Rows are points. The last column is the point's height on a tilted bowl or saddle (a function of degree 2), plus a little noise. Count its main directions that bend up, bend down and stay straight.

Points (17 x 4):
[[ 25 -54  -7 -31]
 [-15   4  21  -3]
 [ -6  76 -61 -83]
 [ 12  13  -5  -2]
 [ 23  -5  -1  -2]
 [  6  10 -22  -4]
 [ -7  12  -4  -1]
 [ 20  68 -26 -53]
 [-35   2   3  -7]
 [ 53 -20  46 -31]
 [ 34  25  -8 -13]
 [-11  -4  20  -3]
 [ 39 -14   5  -9]
 [ 30   5 -31 -14]
 [ 17   6  35  -7]
 [-17  21 -62 -35]
 [  2  15  -4  -1]]
Directions: 0 up, 3 down, 0 straight

Points:
[[-25 -19  23  29]
 [  1  -4  -2  32]
 [ -7  18   7  26]
 [  3  26 -50  -5]
 [-17 -28 -39  -5]
 [ 54  36  43 -53]
 [-33  11  -4  10]
 [ 40  20  39  -5]
 [-43 -21  -3  -5]
 [  3  -9  -3  28]
 [ 42 -30 -47 -41]
 [ 29  13  -1   8]
 [-28  20  44  29]
 [ 20 -33   9  -6]
 [-38  37 -34 -54]]
Directions: 0 up, 2 down, 1 straight

Points, 15 rows:
[[ 15  55  -6   4]
 [-52 -37  50 -64]
 [ 31  29 -19 -10]
 [  5  22   5   6]
 [-28   0  41 -22]
 [-13 -48  -4  -3]
 [-27   7  39 -18]
 [-13  -4  16  -1]
 [ 13  10   8   2]
 [  7  29  49 -17]
 [-65  19 -46 -77]
 [-21   5 -19  -5]
 [ 22 -26  14  -6]
 [ -8  16 -24  -1]
 [-27  -1 -38 -22]]
Directions: 0 up, 2 down, 1 straight

Points:
[[  31    5  -25   -6   -4]
 [  19  -25   16    3   15]
 [  17  -14   26    6   11]
 [  60   12   19   -1  -11]
 [  17   29   21   18    5]
 [ -36   22  -71   84 -114]
 [   5  -40    3    6   14]
 [  18    2   -8  -45  -10]
 [ -14  -14  -16    9    5]
 [  10    5  -41  -47  -33]
 [   8   30  -36   39  -13]
 [ -10  -11  -50  -28  -32]
 [ -18   16  -30   33   -9]
 [  25  -11   18    1   11]
 [  14   -3   15  -18    8]
 [  21   23  -31  -49  -29]
 [  29  -37   30  -10   10]
 [  39   38   23   44  -12]
 [  33   15  -28   11   -8]
 [  57  -15   21   34  -13]
 [  38   22   12  -30  -11]
 [ -15   13   14    9    8]
 [  44   19   25  -43  -29]
 [  19  -44   18   -8   16]]
Directions: 0 up, 3 down, 1 straight

Points (26 x 5):
[[ 10  50  -4  91  59]
 [-11 -23  25  -2   2]
 [-53 -10  19 -24  34]
 [-12  43 -43  35  19]
 [ 12   2 -14 -26   6]
 [-22  25  31  31  29]
 [-56  65  36 -14  79]
 [-33 -40  30  40  24]
 [-18  15  28  29  20]
 [-38 -46  39   2  18]
 [ -6   6   8  39   8]
 [  4  16  27  21  14]
 [  6  -7  -1 -26   3]
 [-29   0  27  14  16]
 [  0  10 -22  20   0]
 [ 13  18  12   6   2]
 [ 17  -5 -55  25  40]
 [-47   8  34  12  39]
 [-10  17  33  22  21]
 [ 20  54   6  -9   6]
 [  0  35 -26  34   5]
 [  7 -28  17  -6   0]
 [ 16  19   8 -12   3]
 [ 47 -12 -13   0  25]
 [ -9 -33  14 -57  26]
 [ 30  -9  35  35  39]]
Directions: 3 up, 0 down, 1 straight

Points, 39 rows:
[[ 12 -15  34 -24 -15  12   8]
 [-17  23 -49 -30 -12  40  27]
 [  4  10  -3 -52  27 -11  30]
 [ 19  47  43  -2  17  38  33]
 [  5  -1 -24  15  -4  18   5]
 [-29  -5 -20   1  -2  39  20]
 [  1  15 -45 -38 -15  -6  16]
 [  6  43  -3   8   8 -14  15]
 [-14 -11  -2 -79   4   5  58]
 [ -8  16  20  10  27 -56  24]
 [ -6  28  37  20  -6  14   8]
 [-30  -9   1  20 -76  18  42]
 [  8 -32  11 -10 -41 -20  22]
 [ 30  43 -39 -36 -19 -24  34]
 [ 14 -40  21 -11 -17  21  20]
 [ -8 -33 -56 -14 -35  31  27]
 [ -9  -5  12  41  17  64  44]
 [ 49   6 -21  21 -12 -42  37]
 [ 13  48 -45  22  -9   3  23]
 [ -9  31  17  18   7 -27  13]
 [ -2  19 -36 -20 -20  43  19]
 [ 14   7 -30  40  20 -31  25]
 [ 20  30  49  39  48  39  42]
 [ 73  -4 -89  18  52 -19  57]
 [  6  -1 -20 -38 -12  29  18]
 [ 36  28 -61  34  14 -29  33]
 [-17  20  26 -11  -2  10   4]
 [ 10  -6  19  11  41  21  12]
 [ 17  32  21  49 -39 -14  40]
 [ -9  -1 -53  50  10  19  30]
 [ 39  -6   0 -12   0  -1  12]
 [ 11 -33 -39   4  52  45  42]
 [ -6 -22  -2 -13  14  48  25]
 [ 27 -20  12 -47 -39   6  32]
 [ 31  29  -6  -9 -24  11  14]
 [-13 -17  71 -40   9 -23  15]
 [  7  33   3  -5 -23 -21  14]
 [-22 -15  29  15 -28   0   9]
 [ 25 -16  23  29   9  -4  12]]
Directions: 5 up, 0 down, 1 straight

Points:
[[ 33  11  -1 -35  55  37 -15]
 [ 11   9 -11  39 -20   3 -23]
 [-22  25 -54  -8   6  -2 -31]
 [ 37  14  22  20  11 -16 -24]
 [-23 -12  -9 -22 -12  49  -9]
 [ 13  34 -18  14  61  -5 -26]
 [-53  -8  29 -25  -5 -14 -35]
 [-10  13  19  24  40  10 -20]
 [  0   1 -10  -4 -19 -15  -9]
 [-34  74  -3 -14 -23 -46  38]
 [ -8  16 -18  28 -30   2 -21]
 [-23 -28 -27  15  26  -5 -28]
 [-18 -36   4  42 -15  49 -11]
 [ 48  12  31  15  93  -1 -81]
 [-24 -16 -10 -30  32 -19 -33]
 [-37  30  60 -38 -45 -42 -16]
 [ 20  52  59  21 -23   1 -22]
 [ 17  31  34 -18  15 -34  -9]
 [-33 -11 -40 -16 -12   5 -32]
 [ 11   5  43  40 -13 -12 -28]
 [ -7   5  22 -23  49 -17 -34]
 [-46  12  37 -17 -33 -11 -29]
 [-42   2  25  -2 -32 -25 -15]
 [ 22 -49 -34  25 -15 -35  -3]
 [  5   9 -24  36  18   3 -24]
 [-43   6  29 -44 -22  19 -41]
 [-67 -13 -29  -5 -43  -2 -55]
 [  7 -18 -23  15 -16   7 -14]
 [ 31 -45  -4   5  53  29 -12]
 [-18  -1  -5 -16 -13 -19 -10]
 [-17  36 -42 -16  10 -14 -18]
 [-32   8   1  43 -15  16 -30]
 [ 16 -48  16 -15 -32  42   1]
 [ 27 -87  29  27  45 -12 -14]
 [-19  20 -17 -64  52   3 -47]
 [ 15   7 -30 -49  17  25 -24]
 [ -3   7  -4  14 -40  44 -22]
 [-10   4 -23  17  38  13 -21]
 [  9  25 -15   4  -7  15  -9]
 [  5   8   7  43  24  -3 -25]
 [ -1  54  10  27 -44  20 -17]
 [ 31  -4  12  13 -34  -8 -21]
 [-50   6 -32 -29 -14  -2 -41]]
Directions: 2 up, 4 down, 0 straight

Points:
[[  1  24  34  25  51   0 -41  22 -22]
 [ 44  52  13 -12 -21  43 -38  18  45]
 [ -2 -22 -22  18 -21 -55  70 -18  10]
 [-18  47 -34 -16   0   5  11 -82 -21]
 [-50 -29   9 -20 -29   8  11  -4  38]
 [ -9 -67  11 -16   1  48  41 -19  34]
 [-22 -28  12  17  -9  80  16   3 -24]
 [-35 -31 -26  29 -15   8 -23 -19  37]
 [ 24 -14  25 -15 -12  47  15  18   4]
 [  6 -21   5  19  17 -16  10  25  29]
 [  4   9  29 -32  15 -11 -80  16 -15]
 [ 19  53 -14 -16   9   5  28 -20  10]
 [ 32 -54 -10 -46   3 -28 -43  -6  72]
 [-14 -16  14 -45 -29  21 -18  12  36]
 [ 62  42   9 -24 -16   8 -46 -18  23]
 [ -6  30  16   9 -46   4   7  39  18]
 [-23  43  24 -46   0   8  -4 -53   6]
 [ -2  12 -32  16   7  44  13  24   9]
 [-61  42   9 -26  29 -28  12 -43  -7]
 [ 38  44  34  30  -1   1 -42 -50 -26]
 [ -1  -5   6 -33  -6  -1 -18   5  25]
 [-13 -11  20  41 -30 -50  14  -3  15]
 [ 22 -31  21 -29  35 -21 -16  29  27]
 [ -9  -7  25  24   2  40  69  -9  10]
 [ 12 -31 -55  19 -21   1 -19  -6  19]
 [  1 -25 -10   1  34  -3  38 -10  22]
 [ -3  14  17  39  30  46 -12 -39  -6]
 [ -5  -2  -5  -4  -1  16 -38  52   2]
 [ -2  11 -14 -80 -71 -50 -27 -13  43]
 [ 16   0   0  -1  20 -43  27 -35   6]
 [-13  22  -1   2  14  50  -6  15   5]
 [  8  34 -37 -37   0 -29  21  26   9]
 [  9  40 -26 -50 -23  49  -3 -25  37]
 [ 33 -28 -15  25  30 -16 -16 -29  36]
 [  3   4 -26  -3  10  -6 -15   8  17]
 [ -6  26  -3  -7 -13 -65  23 -13 -14]
 [  3 -26  18  -5  36 -17  49 -62  16]
 [-81 -25 -38  15  -2  -5 -20 -43  73]
 [-36 -26  27   4 -10  -9  -8   1  19]
 [ 45   1   7  55  36 -15   2  -7  52]
 [ 12  50 -26 -60  29   1 -40 -11  18]
 [ -6  28  -9  -5 -16 -23  -9 -17  12]
 [ 21 -58   5  63  11   2   6 -29  68]
 [ 20 -27  72 -29  -5  19 -14   4 -23]
 [-34  35 -17   2  34 -23   1 -33  -1]
 [ -8  -4  28  31 -38  26  26 -24  -3]
 [ 30  -1  16 -49   2 -15  14 -50   4]
 [  6  67 -15 -18  23  -8  10  41  31]
 [-66  -3  18  25  20 -49 -39  25  -6]
 [-16 -54  21 -23  -8 -17 -12  -8  51]
 [-39   8 -22   5 -35 -31 -26 -17  14]
 [-39   1 -24  -8  -3   8  -9  17  16]
 [ 25  31 -36  15 -12  32 -48 -18  24]
 [-55   4 -48   0   4  10  46  -1  -4]
 [ -1   2   7  -6   0 -27  -6  -4  14]
 [  5  -3  28 -46 -30 -16   8   9  35]
 [-13  45   3  30  36   5  22  -9  23]
 [ -6  32  -1  18  -4 -35 -13 -12  14]
 [-20  24  41  43   6  22  14   1  15]
 [ 33  -6 -65 -24  15  27 -22  27  14]
 [-13 -26  20  25  16  72 -10  25 -41]
 [  9 -33 -12  30   2 -15 -10  25  33]]
Directions: 3 up, 4 down, 1 straight

Points, 68 rows:
[[ 10  38  16  21  -1  39  10 -56   2]
 [ 16  52  46   5 -39   6   4   0  46]
 [-48   6  -9 -33  15  24 -25  28  25]
 [ -3   9  17 -44  -3 -23 -31   8  -4]
 [-40  10  20  22   1 -38  49 -33  18]
 [  8  55  -8 -41  17 -35  10 -14  39]
 [-34  28  22  22  -1 -31   9  -9  21]
 [  7 -16 -23  13 -18   7 -13 -24 -11]
 [ 48  -4 -20 -69 -46  -1   9  42  29]
 [-20  57   6  56   0  42 -30  22   8]
 [-18  -5 -14  13 -14 -21  -2 -15  -5]
 [ 24  29   5   0  36 -55   9  40  33]
 [-13  -3 -52   6  -9  33  26  39   3]
 [-12  -3 -13  38 -15  18 -58 -18 -30]
 [ 68 -22  10  25  29  53 -51  -6  66]
 [ 20   4   5   1  12 -20 -27  -6  -4]
 [  5 -37  34 -29  -8 -12 -21 -21  23]
 [ -1 -35 -17 -12  53  25 -48 -24  18]
 [ 26   9 -49 -15   7 -10 -38  21   2]
 [  8   6  25  -8  -8 -33  45  -1  -6]
 [ -5 -18  71  96 -28  -4   9  24  14]
 [-14  10 -29  16   7  10 -15 -52 -22]
 [-50  12 -55  18 -16  -5  22  -2  21]
 [ -6  -8  37   8  -2 -13 -14  32   2]
 [-75   8  -2 -19  -4  14 -26   4  36]
 [ -3 -24  13  53 -10   7  -2 -20  -9]
 [-26  -2 -29   3 -33 -26  -8 -33  -1]
 [-34 -18  16 -33 -52 -17  37 -26  17]
 [-32   4  -5 -44 -11  27 -17 -31  -4]
 [  9  10  12  10 -33  51  27 -31 -16]
 [ -7 -23 -16 -31   1  12 -49 -12  -7]
 [ -8 -12 -47  59   0 -13  -1  10   4]
 [ -1  38  10 -10  -4  -8 -17  -7   0]
 [-15 -24 -40 -31  -1  -8  -7 -52   5]
 [ -7  25   9 -29  32 -13  -1 -40   7]
 [ 56  35  31 -56  25  10   1 -39  60]
 [-41 -49  -2   3 -11   1 -11 -31  33]
 [ 26   7  14  35  21 -31  48   1  -1]
 [-29  17  18 -61 -22 -58 -22 -23   8]
 [-29  10  10  12 -46 -31 -47  17  17]
 [-41   8   0 -26 -51 -27  39  41  -2]
 [ -3 -11 -17 -16  24 -25 -37 -66 -28]
 [  9 -32 -24   0  15  37 -21   8  25]
 [-37  26 -10 -35 -40  31  12   1   3]
 [  7  -2  17  26   7  29 -26  -2  -7]
 [-17   6  -2 -13 -23  50  27  -2  -8]
 [ 56  18  -9 -16   6  47  32  48  47]
 [  9  28 -20   5  33  42  35  26  26]
 [-12 -30 -44 -25  33  58  12  36  85]
 [ 16  -5 -44  18  10  -4 -33  28   2]
 [ 47 -22  -4 -26 -30 -24 -16   1  30]
 [-24  37   5  28 -13  -1  21  48 -16]
 [ -9 -36  25  -2  -2 -14 -19  52  16]
 [  7 -30  51   9  35  13  12  26   2]
 [  3 -10  -4 -20  24 -14 -18  28   5]
 [-20  38 -15  43 -29 -11  -2   4  -3]
 [  4  -2  39 -23  13  -4  56   3 -13]
 [  7 -26  33  -3  -3  23   9 -13   6]
 [ 15 -25   0 -32  11  32 -64  -4  12]
 [ 28  72  13   2 -31   2  39 -66  54]
 [ 19   7   3   7 -29  -4 -16 -15  -9]
 [ 18 -14  24  29  43  30  52 -37 -11]
 [ 15  14 -22  22  88  49  23   2  82]
 [ 52  18 -30  -9   2 -15  -8 -56  13]
 [-44  56 -17 -39  14  26  21  44  57]
 [ 75 -10 -53 -22   2 -19 -13  -9  73]
 [ 34  36   7 -11 -61   9  35   1   0]
 [ 16  44  -8  21  28  23  -8   6  17]]
Directions: 4 up, 1 down, 3 straight

Points, 73 rows:
[[ 28  46 -17 -37  -8  28  59  22 -35]
 [  7   8 -27   4  17  28  11 -38  13]
 [ 20  -2 -15 -68   5  -6 -46 -29 -16]
 [ 14 -11   3   7  26   0  16 -32  -2]
 [ 15  25  30 -35   0 -22  25  30   7]
 [-28 -23  37   3  26  45  -6  18  29]
 [ 21  -6  16 -12  -4  15 -26  22  12]
 [-19  -5 -27 -23  19  -2  -5   8   0]
 [ -6  52 -26 -16 -23  23  -5 -17  43]
 [-10  -7  57 -16 -11  21  32 -11   2]
 [-40 -27  29  21   5  -2 -37  19 -17]
 [  6  -1 -52  12   1 -13 -19  -5  14]
 [ 38  -4 -26 -21 -26  10  12  -6   6]
 [-72 -17   8 -49  31  12  14  20  22]
 [ 16  -8  20  28 -33   0 -45 -26   0]
 [-18  42  20  16 -95  39 -11  18  69]
 [-29 -41 -15  -2 -29 -39  35  73  44]
 [-15 -50 -14 -25 -18  -5 -29  24   4]
 [-18   6  12  40   3  20  10 -23  11]
 [ 11 -14  -8  33 -17 -75  72  16  50]
 [ -5  34 -65  29   3  -2  37  -8  49]
 [  7 -10  19   4   8  41 -17  32  26]
 [ 28  35  13 -30 -10 -37 -12   7  26]
 [  0  17 -10 -10  44 -18  17 -22   6]
 [-20  -9   4  57  22 -43   5 -18   5]
 [-24   5  18   6  35  16  32 -26  -4]
 [  7  -6  30  21  17  30  -9 -33   8]
 [ 14  36 -45   6  30   2   9 -28  39]
 [ -8   0  -7  39  47  17  21 -11   6]
 [  4  32 -36  -2  44   3   6  28  26]
 [ -3  39 -20   2  12  29  -5 -46  37]
 [  3 -52  -3 -37 -46 -76  -4  -8  24]
 [-35  -4  31  44 -46  26  43  -4   1]
 [ -8  -4 -63  46 -30 -23 -10  60  35]
 [ 60   9  29  39 -42 -49  -3 -58  47]
 [ -9  14 -46   7  -8 -31  11 -46  33]
 [ -1 -27  66 -35  -2  43  19  16  39]
 [ -3  15  18  14 -11 -16  38  14  -3]
 [-32  20   4 -29  41  12   0  13   3]
 [-32  26  21   4   6 -58  40  12  26]
 [ 34 -14  33  36  30 -20  18 -14   6]
 [  9  -8 -28 -45 -12  15 -34  50  16]
 [-23  15 -16  40 -39   8 -30   9  25]
 [-13 -16  10 -12   4 -28  -5  49   2]
 [-11  -3 -29  -7 -11  -8  14 -20   7]
 [ 42   7  69  -1 -30  24  -4   7  35]
 [ 25  21 -91  32 -13 -14  20  -1  81]
 [-12  16   5  31 -10   2  29  17   2]
 [-29 -47 -48  28 -31 -45  19  30  54]
 [ 45  28   2 -15 -29 -48  11 -29  36]
 [ -6  37 -39 -55   6   1   4 -35  16]
 [ -2  19  29  14 -12 -27 -36 -40  11]
 [ 61 -29  41  18 -10   3 -28  44  29]
 [-15  -5 -29  20 -46 -11 -77  38 -31]
 [-82 -23 -13 -26   8  12  -8  27  23]
 [ -3   1 -61 -57 -13   1 -12   5  14]
 [  3  21 -32   4 -38 -30  43 -58  28]
 [-42  -8  14  17 -48 -13  49  14   5]
 [-41  28  17 -35  11  33 -13  29  30]
 [-21  -5  76  14 -14  16  29 -44  16]
 [-29  40  17  28 -48  25 -29 -26  75]
 [-27  10   0 -14   2  34  15  30  13]
 [  3 -22  35 -28 -28 -21  27 -23  -1]
 [  5   3   6   7   2  14  -4  -5   4]
 [ 12  31 -13  19  23   9  35 -30  13]
 [ 35 -65  -3   4  15  21  12  21  45]
 [  1 -11 -37 -30 -48 -41  -6  46  14]
 [ 25  20  51   7 -45  20  -3  19  30]
 [ 22 -52  -6  10 -45  24  30  67  21]
 [  6   6  16  40  45  39   3  15  17]
 [ -8 -13   8   3 -19  -4  34   6  -5]
 [ 19 -24 -18  -4  30  -9  -9  -5   4]
 [-10  -8   8  -8  19 -22  -1  18  -4]]
Directions: 4 up, 1 down, 3 straight

Points (73 x 9):
[[ 54 -23  24  24 -38 -29  21 -19 -36]
 [  7   3   0  19 -19 -27 -51  14 -11]
 [ 29  -1  19 -35  21  11   9 -29 -12]
 [  0   6  42  29  13 -44 -25 -44 -26]
 [-27 -27  20  15  25 -34 -44  -9 -28]
 [ 32  28  21   8  14 -39 -19 -17 -24]
 [-39  -2 -12  14  34  35  20  49   9]
 [-24  31  46  17 -32  42 -39 -16 -61]
 [ -8  -1  -2 -41  16 -45  10 -39  -4]
 [  7  17  -7  12  13  51 -33 -13 -15]
 [ 37  34  -1 -16  43  -9 -19  11 -29]
 [-45 -17  -6  32  24  -8  -6  -3 -11]
 [-13  12 -49  57  -6 -25  21 -40 -30]
 [ 21  -8  26  21  -1 -39  25 -57  -3]
 [-34 -27 -10   5  65  88  27   4   3]
 [ -5   8  16  13   4  -6 -32   5 -12]
 [  2  31  35  -6 -16  36  11 -21 -18]
 [-26 -11  74 -26  14  17  15  32 -48]
 [-33  29  27   4 -18 -16 -29 -46 -21]
 [  7 -14  17 -28  25 -15  32  51  -6]
 [ 22  34 -18 -19  -5   6  37   9 -29]
 [ 19  13  28  -3  64  18  73  27 -59]
 [ 10  20  23  36 -32  18  22  32 -35]
 [-23 -25 -40 -24   0 -33 -52   6 -26]
 [ 14 -18 -29  10  -3   4  49  16 -24]
 [ 49  45   5 -33  24 -21  18 -65 -24]
 [  5  -7 -37  32 -49 -35  22  34 -22]
 [ 45 -29  11  51  37   3 -22  21  -9]
 [-73  -2  21 -13  42 -36 -14  21 -56]
 [-13   8 -16   7  40  42  23  13  -1]
 [-16   2  22 -15  23  43  14 -44   2]
 [-32  -5 -58  46  -1  49  -7 -16 -20]
 [-19  60  -7  16 -62 -11  68 -20 -74]
 [-35 -18 -17  33 -24  22 -21 -17 -18]
 [ 29  30   5  12 -35 -55  46  14 -34]
 [-25  24 -30  -4  19  36  48 -35 -26]
 [ 15  20   5  -8  10  26  32  12 -13]
 [ -4 -47   8 -34  13  11 -33  34   0]
 [ 15 -11 -16  22  17   1  12  23   5]
 [-20   2  38  -6 -22 -31  20  -1 -15]
 [ 21  24  47 -14   7   3   7 -39 -14]
 [ 11  61   2   5  23  20  18   1 -29]
 [-55  -5 -65  13 -18  45  -6   2 -45]
 [ -6  29  61  45  25  27  44 -41 -52]
 [  7  39 -34  -5 -27  37   6  -8 -40]
 [ -2  -7 -10 -19  25 -12  25  41   1]
 [  4   5  15  14   8  37  45   5 -21]
 [-35  13  22  21  57  29   6 -61 -16]
 [-18   7 -38 -67  15 -12 -11  21 -26]
 [-26 -20   3  64 -28  45 -19 -13 -28]
 [-16  28 -12  36 -10  -4 -32 -43 -22]
 [ 21   5   3  14  25   9  28  31  -7]
 [-28  37 -10 -30  12  25 -21  11 -18]
 [  3  19   1  26  62 -28 -17  40 -10]
 [  0   0 -54  34   0 -56 -57 -15 -27]
 [-22 -18  -6  11  64  -6   2 -11 -17]
 [ 23 -28  49   7  35  28 -38 -30 -53]
 [  1   3  -4  68  33 -13   7 -32 -12]
 [  5  -3  12 -18  20 -15 -41  -6 -18]
 [  3   5 -70  56 -26  19   7 -37 -51]
 [ 55 -28  -8  32 -14   0  28 -34 -38]
 [ 20  12  -6 -25   2 -19   3  14  -6]
 [  9 -16 -43 -27  -7 -21   6  -6 -23]
 [  9  10  15   0  -2   7  -8 -45  -4]
 [ 31  15 -18  13 -22  51  -8 -18 -33]
 [ 21  41  40   5 -13 -38  14  51 -31]
 [ 10 -54  15  24  18  15  -9   7  -8]
 [ 28  23 -28  18  21 -10 -16  20  -6]
 [ 14  29  -4  23  24  21   6 -16 -14]
 [ -2  -6  19  79 -39  -3 -31  24 -30]
 [ 26  47 -16 -24   2   8 -39 -10 -40]
 [ -6  -7  11 -39  14 -25 -53   6 -23]
 [  6  21 -13  14   5   0  49 -30 -23]]
Directions: 1 up, 5 down, 2 straight

Points (64 x 9):
[[ -6  31 -15 -24 -15  28 -31 -13  -7]
 [ 60   4  21  -2 -23 -11 -68  47 -14]
 [ 11  -9  39  27  36 -52  30  10 -18]
 [ -4  -6  48   5  -1   0 -21   9  15]
 [ 15 -10   9  35 -34  12  -5  27   0]
 [ 28   5 -15 -39 -47  27   0 -30 -35]
 [-17 -10 -20  29 -54 -24  26   8 -24]
 [  5 -53  -8   1 -15  14   5 -50  13]
 [ 50  -8 -33   4  16  27 -14 -41  24]
 [ -3 -14   6   5  19 -22  18   6  -2]
 [-41  -3  36 -13  25   1  18  16  18]
 [-37  51   9  18 -12   4  76  -9  -7]
 [-10 -10 -28 -12 -56   5   5  -1 -38]
 [ -7 -15  -8 -18 -15  14   6  -1  -3]
 [-11  51 -25  -2 -36 -20   1  36 -46]
 [-13 -12 -31  14  -7 -10  60 -12  -8]
 [-28 -29 -29  18  33  37  14  32 -29]
 [ -8  42 -11 -10 -21  29 -15  24 -45]
 [-21 -29   4 -29  11  12  55  -8  -4]
 [ 38 -35  29  -6  14   4   6 -30  14]
 [ 51  18  43  12 -13   2  72   6  -4]
 [-26 -88  19  12   9 -31 -15 -13  16]
 [-51 -11  80  23  -3  47 -10   4  93]
 [ 20  19 -14 -36  28  41 -26 -46  44]
 [ 29 -36   4 -20 -14 -43 -13  14  25]
 [ 70 -31 -20  20 -62   7 -35 -10  31]
 [ 34  47  64 -58  -1 -18  -8 -14   2]
 [ -6  -2  21 -36 -12  36 -11 -25  32]
 [ -8  -2 -20  20 -28 -10 -15  42  -8]
 [  0 -12  43  13 -36  42 -50  22  57]
 [  7 -20  63   8 -37   6   0 -41  39]
 [ 32  21  11  43 -15 -20  54 -18  25]
 [ 13   4 -30  -2 -19  -9  14 -51  24]
 [  6  21  -5 -19   8 -43  -3  -4  18]
 [ 40  -4 -29 -37  40  30 -41   8 -24]
 [ 53 -39  21  15 -16  28 -17 -15  42]
 [-15  30   4 -36  18  -2 -43 -16  24]
 [ 11   2 -10 -21 -23  36  31  22 -41]
 [ 39 -15  13  32  -8  -4 -61   3   9]
 [-32  28 -12  25 -36 -16  18   0 -24]
 [ 29 -36 -66  14  19 -32  25 -35  45]
 [  9  14 -16  22  46  11   9 -27  24]
 [ 30  13  25 -18 -16  35 -27  -3   1]
 [ -6  11   6 -44  -6 -12  63  12   4]
 [-16   7   6   2  -4  16 -20 -35  27]
 [  5 -16  10  21   0 -51  -1   1  11]
 [ 25 -36  23  -3 -16  -6  14  54  32]
 [ -9 -13 -11 -21 -17 -43 -22 -14  25]
 [ 62  33   9  31  22   4   0  24 -12]
 [-31 -46   2  -5  -4  -8 -26 -19  31]
 [  9 -26   7 -73 -11  32 -15  15  33]
 [  0 -17  -1  -5 -25 -37  26  -6  15]
 [  1 -47   3 -23  11  41  36  15  -8]
 [-23  27  -1   4 -24  15  30 -18 -17]
 [ -2   6 -16   0  -5   2 -15 -38  19]
 [ 33 -67   3  85  37  -7   7 -20   5]
 [-33  64 -12 -33  36  32 -11  -4  53]
 [ 61   6 -12  -8  53  53 -80  -2 -24]
 [ 21  31  40   3  32 -54   3 -12   3]
 [ -1 -55  10  -9 -24  42  82  42 -34]
 [ -7   9 -16 -25  77  29 -29 -10  -6]
 [ 29 -36  43   0 -13   8  18  14  23]
 [ -6   4   4  -4 -60  18  -5  27 -38]
 [-25  -7   7   3 -29  16 -14  -6   5]]
Directions: 3 up, 2 down, 3 straight
